Every row gives one point. Before rounding, the points of a table are all equally far from one centre. They may lie mostly on one side of it. Write the centre, to within rounding.
In the rows, zero is written as 128.

Points (8 x 3)
[[ 82 170 184]
 [104 209 178]
 [ 80 212 156]
 [ 92 213 168]
 [162 184 168]
 [100 135  97]
 [171 170 147]
 [ 94 118 140]]
Centre: [115 171 138]

Points (15 x 8)
[[152 226 147 137 142  65 191 111]
 [ 76 163 147  99 178  92 109 187]
 [115 205 171  72 177 105 153 139]
 [ 74 159 179  79 112  57 142 110]
 [119 141 198 121 149  63 117  80]
 [170 231 105 122 160  54 166 124]
 [120 156 162 151 163  38 102  66]
 [114 196 115 134 167   7  99 105]
 [146 191 170 126 161  37  89 107]
 [ 86 189 189  93 143 109 143  84]
 [180 139  90  83 121  83 167  80]
 [160 185 140 117 207  80  86 128]
 [129 184 159 146 137 104  79  60]
 [138 209 156 101 107 129 119 167]
 [143 116 195 123 164  87 135 105]]
Centre: [117 163 116 125 140  88 136 120]

Points (16 x 11)
[[ 80 184 101 129 142  32 184 101  91  75 116]
 [ 99 127 160 139 117  85  99  94 132 137  96]
 [122 212 109 121 117  23 116 121 156 131 152]
 [181 160  81  33 122  81 131  58 101  85 130]
 [122 248 131  95 120  67 196 113 118 135 108]
 [161 227 102  57 100  89 136  81 131 133 205]
 [130 163  66  43 105  86 126 153 134  92 181]
 [ 93 249  98 104 149 120 107  79 127  76  66]
 [175 175 184 147 113  83 166  68 106 119 124]
 [ 98 175 110  51 161 152  68  96  68  80 143]
 [194 194  94  87 100 117  90  43  84 109 167]
 [ 91 152  75 130  97 133 160  57  88  61  82]
 [121 190 187 136 131  65 182  47 114  89 136]
 [144 145 154  75 173  51 100  67 120 119 125]
 [116 182 111  77 149  31  99  66 102 141 173]
 [ 98 178 109  71 168  50  84 151  93  89 145]]
Centre: [122 185 117 103 124 110 133  96 112  94 140]

Points (21 x 14)
[[135  43 167 124 220 117  65 147 129 149 128  94 145 186]
 [125 123 105 155 225 130  87 111 157 154 139  79 157 118]
 [130 127 178 175 133 117 103 130  67 102  78 108  80 146]
 [172 118 107 145 171 148 118  57 114 160 137  54 192 155]
 [151  90 150 143 190 102  62  91 143 120  97 124 177 192]
 [110  89 120 132 179 141  78  76  91 154 109  35 123 156]
 [163 105 128 183 194 182  99  72  93 157  81 146 130 209]
 [101 131 168 135 236 134  82 164 129 134 126  69 120 135]
 [121  78  88 161 174 164  99  89  76 123 144  72 173 139]
 [161 131  88 115 159 133  54 110 116  96 147  97 116 123]
 [ 87 115 137 145 189 162  71 161  95 161 171  73 172 138]
 [204  95 163  97 125  98 146  99 144 135 110 129 100 155]
 [139 131 109 139 146 143  21 132 115 160 119  72 109 179]
 [166 150 109 161 234 106 107 168 126 158 177  88 124 136]
 [130 157 144 171 193 131  96 104  69  93 167  82  67 179]
 [150  68  88 110 138 182  75  92  74 154 153  97 144 178]
 [ 98 152 138 175 223 139 130  98 138 162 146  47 132 177]
 [176 138 167 147 129 157 172 134 144 127 164  35 159 148]
 [106 107 120 116 249 136  79 123 134 166 140  82 136 150]
 [201  68 105 145 133 123  74 111  76 115 100 131 136 173]
 [191  95 108 140 177 122 114  90  80 117 169  56  91 120]]
Centre: [153 115 149 144 167 145 119 127 109 145 139 107 127 169]

Points (25 x 20)
[[ 83 112 106 136 160  95 111 123 151 140  19 146 158 167 140 153  94 135
  182 179]
 [ 69 103 100 154 157  79  82  79 162 172 101 172 188 145 188 167  86 122
  114 165]
 [ 67 138  34  70 135  88 120 178 153 106  70 137 183 129 175 173  87 125
  108 140]
 [103  98 136 171 132 142  82 122 179 117  75 147 188 106 147 154  94 179
  181 169]
 [ 78 167 139 126 113 171 119 128 138 144 100 163 177 149 172 158 117  94
  169 202]
 [ 59 116  97 136 143 130  69  85 158  90  42 135 184 160 191 192  28 128
  156 170]
 [ 68  94  89 103 136 103 129 138 146 115  55 192 205 126 189 189  67  70
  165 192]
 [127  57 118  89 144 109 128 193  99 109 112 107 127 128 151 154 108 127
  160 218]
 [ 34  62  51 104 102 108 155 139 160  90  37 122 178 142 201 171  96 116
  138 184]
 [ 68  57 116  97  92 106  82 166  94 129  40 175 166  88 155 205  88  50
  137 131]
 [ 59 109  32 122 100 105 152 156 118  79  88 159 246 110 171 134  89 117
  144 147]
 [ 83  50  80  97 134  96 175 174 100 125  41 176 169 163 177 137  28 156
  154 161]
 [143  47  92 118 160  62 121 163 112 112 119 179 177 171 169 132  54  60
  155 167]
 [122  65  95 100 109 178 134 153  80  63  58 135 128 138 221 139  51 134
  210 173]
 [ 67  77 129 116 113 105  93 164 117 116  60 166 206 138 206 139  92  80
  193 212]
 [ 82  76 115 108 118 114 162  98 107  65 114 117 131 132 177 180 119 120
  175 117]
 [104  50 101 145 136  55  58 138 104 129  85 175 120 178 182 198  38 114
  128 134]
 [132 117 130 149 167 112 124 135 184 109 106 169 161 124 186 172  83 110
  173 197]
 [104 115  75 157 161 117 156 145  57 144  37 206 157 165 156 179  96 120
  102 169]
 [133   7  72 132 138 102 123 188 178 170  78 135 200 124 193 141 123 106
  137 176]
 [ 80  90 105 126 162 104 144 170 129 109 145 196 141 145 187 139 104 109
   85 136]
 [105 105 138 234  89 120  94 127 137 140  60 178 167 141 153  89  90 133
  149 104]
 [ 93 114  96 136  84 177 160  71 184 114  80 149 126 153 146 205  99 142
  112 155]
 [ 94  37  57  85 110 118 141 166 150 100  65 206 196 142 195 161 101 144
  114 113]
 [127  93  98 106 127 124 117 169 152 127  88 210 187  96 225 222  78  86
  146 145]]
Centre: [129  87  94 138  92 140 112 135 111 131  76 119 170 136 179 144  65 107
 109 148]
